Each row is a point. The last column is the point's height on a tilted bowl or saddle (a function of degree 2), plus a little noise. Count its main directions that bend up, bend down and stay straight.
(in the rows, 128 means zero)

Points (16 x 4):
[[ 73 109  97 160]
 [127 134 158 122]
 [ 85  48  87 218]
 [195 135 121 158]
 [133 136 153 121]
 [ 98 147 122 130]
 [103  97 154 135]
 [ 91 160 128 143]
 [186 161 179 183]
 [156 145  60 167]
 [123 134 188 147]
 [187 119 195 187]
 [116 123 171 132]
 [186 155 163 166]
 [101 117 134 124]
 [109 164 155 141]]
Directions: 3 up, 0 down, 0 straight

Points (22 x 5):
[[169 138 121 135 120]
 [147  98  88 107 104]
 [124 151 135  96 133]
 [ 34 113 121  89  38]
 [110 135 119  11  87]
 [ 93 152 111 120 118]
 [172  94 113 146 117]
 [111  59 132  99  87]
 [ 92  95 160 167 115]
 [162  63 140  83  71]
 [116 104  71 155 111]
 [107  92  58 118  76]
 [146  82 109  87  95]
 [ 72 163 145 127  93]
 [131 182 151  86 125]
 [169 131  88 132 103]
 [114 112  79  94  98]
 [100 150  97 188 103]
 [ 55  64 171 164  59]
 [114 113 118 123 132]
 [ 99 101  86 138 115]
 [129 125  95 134 126]]
Directions: 0 up, 3 down, 1 straight

Points (40 x 7):
[[109 152 127  84 120 162 122]
 [125 163 199 163 126 143 110]
 [108 151 121 142 132 157 126]
 [134  86 174  97 144 140 113]
 [130  87 108 167  50 117 120]
 [ 90 109 137  59  81 201  94]
 [147 122 128 123 174 121 127]
 [171 174 137 119 108  95 120]
 [ 82  85 180 163 151 134  97]
 [136 168 112 129 172 170 130]
 [141 137 122 141  98  64 121]
 [144 122 144 166 171 211 127]
 [ 95 108 145 120 103 107 125]
 [185 104 140 122 132  32 122]
 [144 122 117 163 167 133 123]
 [183 149 216 113  78  34 128]
 [147 199 203 164  64  94  68]
 [122 165 190 117 118 147 116]
 [199 169 140 114 107 126 119]
 [173  59 131 127  66 123 122]
 [ 80  95  98 118 133 130 120]
 [105 117 106 133  94 140 125]
 [154 171 148 154 127 159 122]
 [205 112 160 120 165 171 128]
 [138 115 113 123 152 156 126]
 [ 89 112  89 131 102 168 122]
 [132  78  77  98 248 129  54]
 [135  89 195 122 152 149 111]
 [133 144  84 133  75  67 107]
 [ 69 156 109 158 185  94 117]
 [109 148 130 117  67 113 115]
 [149 133 131 181 114 131 121]
 [ 72 154 113 147 127 157 119]
 [150 103 129 142  82  87 127]
 [141 107 129 107  94 121 128]
 [121 147 128 115 134 130 130]
 [110  32  64  98 237 145   7]
 [135  97  72 100 132 144 111]
 [ 97 119 160  61 146 142 114]
 [145  95 146  98  97 101 128]]
Directions: 0 up, 3 down, 3 straight
